Every row gives one point. The ring and each string are closed loops that go straight from each point to the next, and from the last back to the first. Before rounding, they use only three directions, however many columns there are. Count how often each string passes through the ring. Passing back the other way cancels.

Ring, 7 rows:
[[ 58  20  21  -3]
 [ 12  70  25  -4]
 [-54  67  25   0]
 [-78  36  23   2]
 [-64 -32  22   4]
 [  5 -62  20   2]
 [ 47 -41  18   0]]
String, 8 rows:
[[  21  -54  -22   11]
 [   9 -107   29    1]
 [ -18  -70   48   -3]
 [ -16  -19   43   -4]
 [ -17  -61   59   -6]
 [   5  -86   53   -5]
 [   7  -36   50   -6]
 [   5  -18   12    3]]
Times through: 1

Ring (8 x 11):
[[ 97  25  30  -5  12  36  -8 -46 -24   4   3]
 [ 78  82  40   3  10  49  -2 -44 -23  -4  10]
 [ 12 101  42   5 -12  51  -6 -26 -11 -12  16]
 [-50  66  33  -1 -37  38 -19  -4   2 -15  16]
 [-75   5  20 -10 -51  20 -31   8   9 -12  11]
 [-40 -58  10 -19 -44   6 -36   2   4  -3   2]
 [  6 -65  10 -20 -29   7 -32 -11  -4   3  -2]
 [ 79 -21  21 -12   1  23 -17 -37 -19   6  -1]]
String:
[[ -15    3    7   -9  -29   16  -22   -1  -12   -3   10]
 [ -42  -30  -14  -13  -42   -2  -29   18  -15    0   12]
 [ -62  -76  -23  -20  -53  -15  -38   27   -9    2    8]
 [ -51  -76  -17  -21  -49  -11  -38   20   -8    2    6]
 [ -30  -33  -21  -13  -37   -6  -27   18  -22    2   12]
 [ -56  -53  -28  -16  -48  -13  -33   29  -17    2   12]
 [-110  -87   -8  -24  -72  -11  -47   32   12   -5    5]
 [ -91  -51   42  -20  -63   22  -45   -2   35  -14   -1]
 [ -45  -10   51  -14  -43   35  -33  -18   24  -13    1]
 [-100  -17   52  -16  -63   32  -41   -4   37  -19    3]
 [-110   -7    1  -11  -64    7  -35   29    5  -12   16]
 [ -84   -3  -26   -9  -53   -6  -28   38  -18   -4   21]
 [ -41   -2   -5   -9  -39    7  -25   13  -14   -3   14]]
Times through: 0
String (10 x 11):
[[ 49  24  30  -6  -5  34 -14 -33 -14  -1   5]
 [ 42  25  12  -5  -7  24 -12 -19 -25   1  10]
 [ 44  24  54  -8  -8  46 -17 -45   2  -6   0]
 [ 63  42  68  -5   0  57 -14 -58   5  -8  -1]
 [ 42  47  37  -3  -6  41 -12 -34 -11  -5   8]
 [ 34  59   8   0  -6  27  -7 -14 -30  -1  16]
 [ 70 110  12   9  11  39   6 -25 -43  -1  21]
 [105 115  38   8  23  55   8 -49 -35  -2  14]
 [121  80  69   1  24  66   0 -74 -13  -4   1]
 [ 73  34  55  -6   3  49 -12 -53  -5  -4   0]]
Times through: 1

Ring:
[[ 51  44 -36  21  14  10 -49 -45  14   9 -18 -17  22 -31]
 [ 31  69 -40  11  17  10 -29 -39   8  23 -29 -13  15 -33]
 [-14  75 -17  -4  21   5   8 -10  -6  20 -18 -15  12 -32]
 [-34  56   4  -7  20   1  22  10 -11   2   3 -21  17 -27]
 [-46  13  23  -2  14  -5  28  33 -13 -28  36 -33  30 -18]
 [-37 -37  24  11   3 -10  15  43  -6 -56  66 -45  48  -8]
 [-12 -67  16  24  -4 -10  -9  35   4 -70  76 -51  58  -3]
 [ 23 -73   9  36  -4  -5 -39  12  13 -71  70 -49  58  -6]
 [ 50 -54   2  39   0   1 -60 -13  18 -57  50 -43  50 -14]
 [ 63   2 -19  33   9   9 -65 -41  18 -20   8 -27  33 -26]]
String:
[[  14  -26   -8   24    2   -3  -26    4    9  -40   40  -38   45  -13]
 [  21  -23   28   24   12    3  -33   -4    4  -48   42  -38   37  -22]
 [  42  -67   50   37    8    3  -56   -5    9  -79   67  -47   47  -19]
 [  49 -113   27   50   -7   -4  -66    6   19  -98   91  -58   68   -4]
 [  19 -106  -40   45  -24  -15  -38   28   24  -75   85  -57   80   11]
 [   0  -35  -35   24   -8   -9  -14   18   12  -37   46  -41   55   -4]
 [   5  -21   33   18   12    1  -19    7    0  -49   45  -38   36  -21]
 [ -19  -53   80   16   15   -3   -4   33  -10  -81   79  -49   41  -18]
 [ -49  -57   78    9   11   -9   21   56  -16  -83   89  -52   46  -11]
 [ -13  -21   64   12   19    1   -5   19  -10  -58   55  -40   32  -24]
 [  -9  -14   29   13   12   -1   -6   15   -3  -44   45  -38   36  -19]
 [ -23  -23  -28   15   -5  -11    6   30    4  -33   45  -40   51   -4]
 [ -41  -78  -25   21  -19  -21   16   62    6  -65   86  -55   72   12]
 [ -20 -110  -22   33  -24  -21   -5   57   13  -83  101  -61   82   16]
 [   7  -70  -30   33  -14  -12  -24   24   16  -58   67  -49   66    3]]
Times through: 1

Ring (9 x 14):
[[ 73  40  15 -46 -21 -35  20 -45  31  -5 -18  -9  20 -12]
 [ 44  74  14   4 -10 -25  -9 -42  40 -35  -4 -10 -13 -15]
 [  9  83   5  38   2 -15 -30 -32  34 -46   6  -9 -34 -15]
 [-48  68  -7  71  20  -2 -48  -7   9 -42  14  -4 -48 -19]
 [-71  38 -10  68  29   1 -45  10 -14 -24  11   1 -39 -23]
 [-65 -16 -19  21  23  -4 -17  20 -39  17  -2   4  -4 -18]
 [-32 -42 -30 -30   3 -15  11  11 -41  42 -12   0  24  -5]
 [ 11 -42 -28 -66 -15 -25  31  -7 -27  49 -19  -5  42   3]
 [ 54 -15 -10 -77 -25 -34  37 -28  -1  34 -23  -8  44   0]]
String, 21 rows:
[[  24   58   44   17   14  -22  -12  -25   21  -29  -12    2   -6  -43]
 [  15   96   54   57   22  -16  -34  -29   37  -60   -3    2  -33  -50]
 [ -63  111  -37  106   12    6  -74  -17   30  -72   34  -15  -85    3]
 [ -65   54  -56   61    4    2  -48   -5    1  -29   24  -13  -53   14]
 [ -26   26  -22   17    4  -11  -18   -8   -4   -7    3   -6  -15   -5]
 [ -29   35   20   39   25  -10  -25   -1   -5  -19   -3    4  -16  -37]
 [ -78   29   40   82   57    1  -46   24  -27  -24   -2   16  -29  -64]
 [-117  -14  -31   62   39    9  -42   38  -54    9   10    6  -27  -20]
 [ -72  -24   19   31   44   -4  -18   32  -50   17  -12   16    4  -49]
 [ -13   -5   40    1   29  -18    0    6  -23   10  -21   12   18  -52]
 [ -30   -7  -54  -13   -9  -12   -4   -3  -19   20    2  -10    0   16]
 [ -37  -55  -79  -51  -19  -14   16    7  -44   57   -3  -11   24   31]
 [  -2  -86  -70 -100  -29  -25   46    3  -49   83  -19   -9   58   30]
 [  46  -56  -14 -102  -23  -35   52  -15  -24   63  -31   -3   66   -1]
 [  51  -54  -67 -121  -51  -35   56  -27  -16   68  -20  -18   59   41]
 [   6   -3  -59  -42  -28  -20   11  -20   -5   24   -1  -16   11   28]
 [  42   25   32  -26    0  -29   12  -25   11   -1  -20    1   20  -32]
 [  99   47   75  -46   -4  -42   27  -47   36  -13  -34    3   35  -51]
 [ 110   71   53  -43  -19  -42   21  -61   55  -26  -24   -6   21  -31]
 [  42   62  -27  -16  -28  -24   -3  -46   38  -21    2  -19  -11   15]
 [  -3   37  -42    0  -16  -15  -12  -23   11   -9    7  -15  -16   15]]
Times through: 2

Ring, 10 rows:
[[ 65  42  32 -20  50   9  25  69  29 -50 -24   0  20  -9]
 [  4  78  18 -13  84  27  -2  45  23 -44 -23 -26  42  -5]
 [-65  72 -11   8  76  42 -27  -2  16 -29 -26 -47  50   6]
 [-92  41 -19  25  44  55 -35 -29  14 -17 -37 -50  42  15]
 [-92 -20 -22  44 -17  61 -30 -53  15  -3 -52 -41  18  25]
 [-60 -68 -38  50 -64  37 -10 -55  19  -3 -45 -22  -4  28]
 [-14 -84 -59  43 -79  -4  14 -37  24 -14 -21  -4 -14  23]
 [ 41 -68 -57  23 -62 -37  36   1  29 -32   0  12 -15  11]
 [ 69 -45 -35   8 -38 -37  43  28  31 -41  -1  17 -11   4]
 [ 84  12  20 -15  20  -8  37  67  32 -50 -18  11   7  -7]]
String (16 x 14):
[[ 35  -3  -2   3   3   3  21  30  27 -37 -22  -2   8   3]
 [ 44  -6 -59   3   0 -49  33  25  29 -46  19   4   9   1]
 [102 -55 -67   2 -48 -82  63  39  35 -51  29  31 -16   0]
 [ 83 -73 -15  12 -65 -25  49  30  33 -36 -17  26 -25   6]
 [ 61 -62  11  14 -54   8  34  25  30 -29 -39  16 -19   9]
 [ 49 -49  32  13 -41  31  26  26  29 -26 -54   9 -14   9]
 [ 20 -17 -25  12 -11  -6  19  12  26 -33 -14  -4   6   7]
 [ 19  -6 -35   9   0 -14  19  14  26 -37  -5  -6  11   5]
 [ 52 -11  26   0  -3  19  25  41  29 -36 -38   4   1   2]
 [ 42  29 -31  -8  35 -29  25  41  28 -50   9  -4  22  -4]
 [ 59  68 -21 -24  75 -37  28  66  29 -61  18  -5  35 -13]
 [ 90  73  84 -37  83  34  26 103  31 -57 -43   2  26 -17]
 [ 86  77  93 -38  87  43  23 104  30 -56 -49  -1  27 -17]
 [ 63  82  17 -31  90  -8  23  80  29 -61  -3  -7  37 -15]
 [ 21  41 -41  -5  46 -27  17  31  26 -48  12 -12  30  -3]
 [ 31   1  17   3   8  22  16  32  27 -35 -35  -4   9   3]]
Times through: 1

Ring, 6 rows:
[[  2 -10  10 -37 -14  18  -8   2 -40 -12   7 -34  36  25]
 [-37  -2 -10  17  51  14 -61 -44   0  32 -43 -15   1  18]
 [-34   9  16  60  60  -5 -54 -61  26  36 -38  24 -30  24]
 [ -2   7  35  77  15 -16   7 -50  36   8  12  68 -27   7]
 [ 16 -10   9  38 -29   1  44 -24  13 -15  42  53  18 -18]
 [ 31 -16  13 -23 -58  12  52  12 -30 -37  55   7  48  -1]]
String (30 x 14):
[[  8   2  51 -32  -9   3 -13   5 -43 -17   8 -33  11  57]
 [ 18   0  55 -29 -25   0   7   9 -42 -26  24 -21  15  51]
 [ 38  -3  68 -61 -57   2  31  35 -66 -50  48 -36  31  60]
 [ 42 -14  40 -74 -75  14  48  42 -70 -56  60 -38  58  35]
 [ 20 -21  -6 -43 -50  24  33  14 -41 -30  39 -20  61  -2]
 [  4 -13  -3  -4 -17  15  12 -12 -15 -10  19   3  33  -1]
 [ 16  -4  34   1 -24   0  21  -6 -17 -20  30  10  15  22]
 [ 40  -3  62 -23 -58  -5  49  19 -38 -46  58   4  22  38]
 [ 50  -7  63 -46 -78   0  63  35 -54 -59  72  -8  38  38]
 [ 31  -4  50 -25 -48   0  37  15 -38 -38  47  -3  25  34]
 [  1 -11   1  -1 -11  13   5 -15 -14  -6  13   2  28   3]
 [ -3 -18 -21 -18 -12  24   0 -11 -22  -4   8 -15  45  -7]
 [  0  -8   8  -8  -7  12  -3 -12 -19  -6   9  -7  25  14]
 [  4  -1  37 -17  -6   4 -10  -5 -30 -11   7 -19  12  41]
 [ -3   4  42  -8   9   0 -24 -12 -25  -3  -4 -18   0  49]
 [ -9  -1  20  12  14   4 -20 -25  -8   5  -5   0   3  25]
 [-23  -8 -15  16  26  15 -31 -36   0  19 -19  -1  15   2]
 [-58  -8 -48  32  75  24 -82 -64  16  54 -66 -13   6  -6]
 [-59  10  -2  64  97   2 -96 -77  31  60 -74   7 -37  26]
 [-36  24  55  77  78 -22 -69 -68  31  40 -47  30 -63  55]
 [-23  20  57  70  57 -22 -47 -58  26  27 -29  35 -53  49]
 [-20  22  64  73  55 -25 -43 -57  27  25 -25  40 -57  52]
 [-17   7  29  48  34  -7 -28 -45  16  18 -15  27 -22  25]
 [-27  -3  -8  41  38   8 -34 -49  17  26 -23  18  -1   1]
 [-46  -5 -33  49  62  15 -59 -64  26  45 -47  12  -2  -9]
 [-55   8  -5  59  88   4 -87 -72  28  55 -67   7 -30  21]
 [-45  -6 -32  29  59  19 -64 -55  12  42 -49  -6   6  -1]
 [-22  -7 -11  16  26  14 -31 -36   0  18 -19  -1  13   5]
 [ -7  -2  17  14   9   4 -13 -25  -6   3  -1   6   6  19]
 [ -8   3  38 -21  15   5 -36  -9 -34   0 -14 -35   4  55]]
Times through: 0
String, 30 rows:
[[  -1   -3   23  -12   -1    8  -13  -10  -25   -6    3  -16   16   31]
 [  -2    2   38   -9    6    2  -20  -12  -25   -4   -2  -17    4   44]
 [ -10   -6    5   10   10   10  -16  -25   -7    6   -4    1   14   12]
 [ -32  -14  -37    4   32   26  -43  -37   -5   26  -31  -17   28   -7]
 [ -54  -11  -49    9   66   30  -81  -52    0   48  -63  -31   18   -1]
 [ -58   -3  -33   28   80   20  -91  -62   11   54  -70  -20   -2   10]
 [ -39   -7  -28   31   50   17  -53  -53   13   36  -40    1    7   -3]
 [ -18   -5   -4   28   23    9  -23  -39    7   16  -12   13    6    4]
 [ -11    8   38   43   27   -9  -22  -40   11   11   -8   25  -22   32]
 [ -16   15   48   63   40  -17  -30  -51   23   19  -15   37  -39   37]
 [ -11   -3    6   31   14    4  -11  -35    8    9   -2   21    4    5]
 [ -22   -6  -14   47   29    8  -21  -50   22   23  -14   29    3  -10]
 [ -17   16   43  105   45  -25  -17  -70   53   25   -9   79  -52   16]
 [   5   29   96  121   27  -47   10  -63   56    6   17  104  -77   41]
 [  11   18   74   94    8  -34   22  -49   42   -2   26   89  -49   26]
 [  14   10   54   89   -4  -26   35  -46   41   -6   35   91  -32    7]
 [  15   -3   18   82  -18  -12   51  -44   43   -8   44   93   -6  -25]
 [  -1  -14  -19   35  -10   12   21  -33   16    1   20   40   26  -29]
 [   1   -8    3   23   -7    7   11  -25    3   -3   16   25   18   -4]
 [  20   -1   41   23  -26   -7   33  -14   -3  -21   38   35    5   16]
 [  39  -11   31    9  -62   -1   71    3  -10  -41   69   42   30   -4]
 [  49  -21   15  -15  -87    9   90   18  -24  -54   85   31   57  -18]
 [  57  -22   21  -37 -101   12   97   33  -40  -64   93   16   67  -10]
 [  48   -8   53  -27  -74   -1   68   25  -39  -54   72   10   35   24]
 [  17   -4   33   -1  -26    1   22   -5  -18  -21   31   10   18   20]
 [  29   -7   42  -26  -47    3   36   13  -37  -36   45   -4   29   29]
 [  51   -5   75  -66  -78    0   53   45  -71  -63   67  -30   38   58]
 [  31  -14   33  -77  -60   18   29   37  -71  -46   43  -50   56   38]
 [  -2  -21  -23  -44  -18   31   -5    2  -40   -9    7  -39   58    1]
 [ -13  -17  -28   -7    3   25  -13  -22  -13    7   -4  -11   39  -10]]
Times through: 1

Ring:
[[ -33   -6   52   24   22   29   37   44   19   61   63   19  -15  -31]
 [ -41   -7   43   -2   52   59   53   32   51   69   55   12  -50  -52]
 [  -2  -15   26  -14    8   38   42  -16   29   37   11    6  -28   -7]
 [  64  -27    6   -3  -83  -22   15  -67  -30  -20  -41    6   33   66]
 [  76  -27   15   18 -121  -55   -8  -69  -68  -31  -44   12   73  102]
 [  47  -21   36   29  -98  -48  -11  -39  -65   -7  -14   17   70   89]
 [  -7  -10   53   34  -27   -7   12   19  -22   39   40   21   27   21]]
String (28 x 14):
[[-41  -7  58  -5  36  48  28  11  29  71  42  13 -27  -7]
 [-51  -6  52 -19  63  71  44  13  55  80  44   9 -55 -33]
 [-18 -14  21 -28  44  67  61  -6  62  51  21   3 -62 -43]
 [ 35 -23  -5 -12 -20  23  57 -27  27   4  -8   3 -26 -17]
 [ 14 -17  28   4 -26   9  27 -17  -1  22   7  11   3  18]
 [-17 -12  48  -8   5  31  20 -14  12  51  17  10 -10  20]
 [-20 -12  42 -22  22  48  30 -21  30  54  12   6 -30   7]
 [  1 -17  17 -25  17  49  51 -22  44  35   5   3 -44 -18]
 [ 11 -19   1 -20  16  48  68 -11  52  25   9   2 -52 -45]
 [-44  -9  34 -25  74  83  66  18  77  73  45   5 -77 -65]
 [-55  -4  60 -10  58  64  36  21  45  84  51  12 -44 -25]
 [-22 -10  49   4  12  30  27   7  15  54  34  14 -13   0]
 [ -6 -13  26  14   8  27  52  26  26  37  42  14 -23 -40]
 [-25  -8  34  24  29  36  60  56  37  53  68  18 -33 -67]
 [-58  -1  64  28  49  43  43  70  32  82  88  22 -28 -54]
 [-60  -1  81  15  36  37  12  35  11  87  65  21  -8   2]
 [ -8 -11  49  17 -15   8  17   5  -8  41  30  17  11  18]
 [-27  -7  65  18  -4  13   8  12 -10  58  40  19  13  26]
 [-29  -6  74  33 -13   0  -1  23 -24  59  49  24  29  33]
 [ 22 -14  40  51 -65 -36  11  17 -45  12  32  24  51  30]
 [ 28 -17  30  37 -60 -26  20   5 -32   8  21  19  37  23]
 [ 13 -13  41  47 -49 -24  19  26 -32  20  40  23  37  13]
 [-35  -4  68  36   3  10  15  43  -8  63  64  24  13   1]
 [-44  -4  71  12  20  30  13  21   6  73  50  18  -3  11]
 [-16 -10  50  12  -2  18  22   8   3  48  34  16   0   9]
 [-12 -11  32  21   9  25  49  35  22  42  51  16 -19 -40]
 [-31  -8  27  15  50  53  75  60  58  58  72  15 -56 -91]
 [ -8 -13  32   7   6  28  43  12  22  40  33  12 -19 -21]]
Times through: 0
